Each row of a before or after table is a point. The points were changed in one or more steps. Then noise was added and the rows were shuffled. The steps act on how far a point lies along the listed directions, d1 being the first. What was done? A step turns or swaps two directions, mirrors them in a line or flattens them onto one, adds a multiple of one to another, or multiplies one. Angles are multiples of 10 degrees, from the lower direction toward the higher: turns from -170 to 170, lines from 10 to 170 but not 90. Use the fewest steps. Two steps may share a direction if one is a turn and the other turns, adds or multiplies; they go together, in the order done. Otherwise the lowest direction goes first.
In the rows, zero is written as 128.

Directions:
(1): [133 165]
(2): [ 91 133]
Before:
[[151 111]
 [145 127]
 [157 116]
 [162 109]
 [154 131]
 [143 151]
 [125 140]
 [159 110]
 [167 181]
 [166 115]
 [125 114]
 [ 64 158]
 [124 111]]
After:
[[144 125]
 [139 101]
 [ 95 106]
 [104 107]
 [118 114]
 [ 99 100]
 [154  69]
 [101 115]
 [117 139]
 [118 106]
 [ 96 112]
 [115 140]
 [184 169]]
Steps: turn d1 and d2 by -120 degrees

Directions:
(1): [141 147 159 142  89 173 114 139]
(2): [ 79 138 119 124 127 161 163 104]
(3): [132 147  96 168 152 143 139 167]
(4): [154 135 128 142 165 152 111  80]
(5): [136 105 102 169  89 116 137 101]
(6): [100 159  99 125 116 119  77 121]
Before:
[[108 116 129 141 123 159 154 132]
 [131 107 149 130  91 128 140 165]
 [133 147 134 104 150 158 120 147]
 [ 89 167  70 166 164 118  99 108]
 [126 113 121 134 135 125 149 147]
 [131 121 143 142 132 128 181 185]
 [ 83 128 119 118 125 106 154 125]
 [ 65 178  98 130  81 153  73 152]
 [107 108 112 158  74 110 145 148]]
After:
[[117 124 108 166 102 124 148 176]
 [207 106 176 135 126 126 105 182]
 [170 121 138 142 188  94 132 172]
 [104 129 119 120 134 130 145 148]
 [ 98 132 125 133  95 145 126 140]
 [139 137 151  87 141 154 112 116]
 [117 103 138 123 117  87 172 154]
 [ 68 155 133 109 128 145 153 160]
 [122 113 139 137 137 164 154 134]]
Steps: add 0.7 times d1 to d4; mirror d2 and d6 in the line at 140 degrees; turn d3 and d5 by -50 degrees

Directions:
(1): [190 163 119 113 117 140 101 112 141 155 154 121]
(2): [160  84 145 130 125 139 185 101 131 157 122 130]
(3): [103 115 109  79 109 125 138 109 175 112 159 148]
(4): [140 108  84 140 189 109 115  98 124 119 134 145]
(5): [151 108  95 120 110 119 145 179  91 118 163 139]
(6): [140 139  87 135 122 177 140 144 149 115  81 151]
Before, 11 rows:
[[117 123 168 127  99 144 162 109 143 150 132 120]
 [163  95  79 146 155 118 136 135  90 110 129 141]
 [153 124  72 103 128 146 162 151 134 128 118 169]
 [154 167  92 150 106 169 106 185 133 124  89 150]
 [181 192  95 145 113 164 123 173 119 135 130 130]
 [132 138 177 156 108 135 133 125 119 148 117  95]
 [144 133 129 161 123 127 129 156  80 121 132 113]
 [162 162  99 109 126 154  83 131 147 120 139 127]
 [119 117 172 123 103 117 168 144  88 133 156 135]
 [118 101 159 129 102 142 177 131 135 157 102 102]
 [ 70 120 174 143 100 106 143 142 135 114 120 106]]
After (11 x 12):
[[105 155 169 162 112 131 111 142 115 125 108  98]
 [188 128 111 112 120 163 129 109 153 142 133 129]
 [202 100 140 146 109 152 176 133 127 180 114 136]
 [113 165 143 114 102 124 119 163  98 110 161 136]
 [ 52 130 155 149  98 127 141 156 144  94  96 117]
 [ 81 123 171 124 110  99 127 145 116 137 132  86]
 [223 151 127 138 108 160 163 134 115 173 148 121]
 [ 79 146 172 122 102 119 122 124 136 128 143 111]
 [176 108 119  88 126 104 163 118 119 160 171 144]
 [164 146 122 157 116 138 127 152  88 132 133 117]
 [182 106  87 138 152 104 123 123  89 127 154 123]]
Steps: add 0.7 times d5 to d1; turn d2 and d6 by -100 degrees
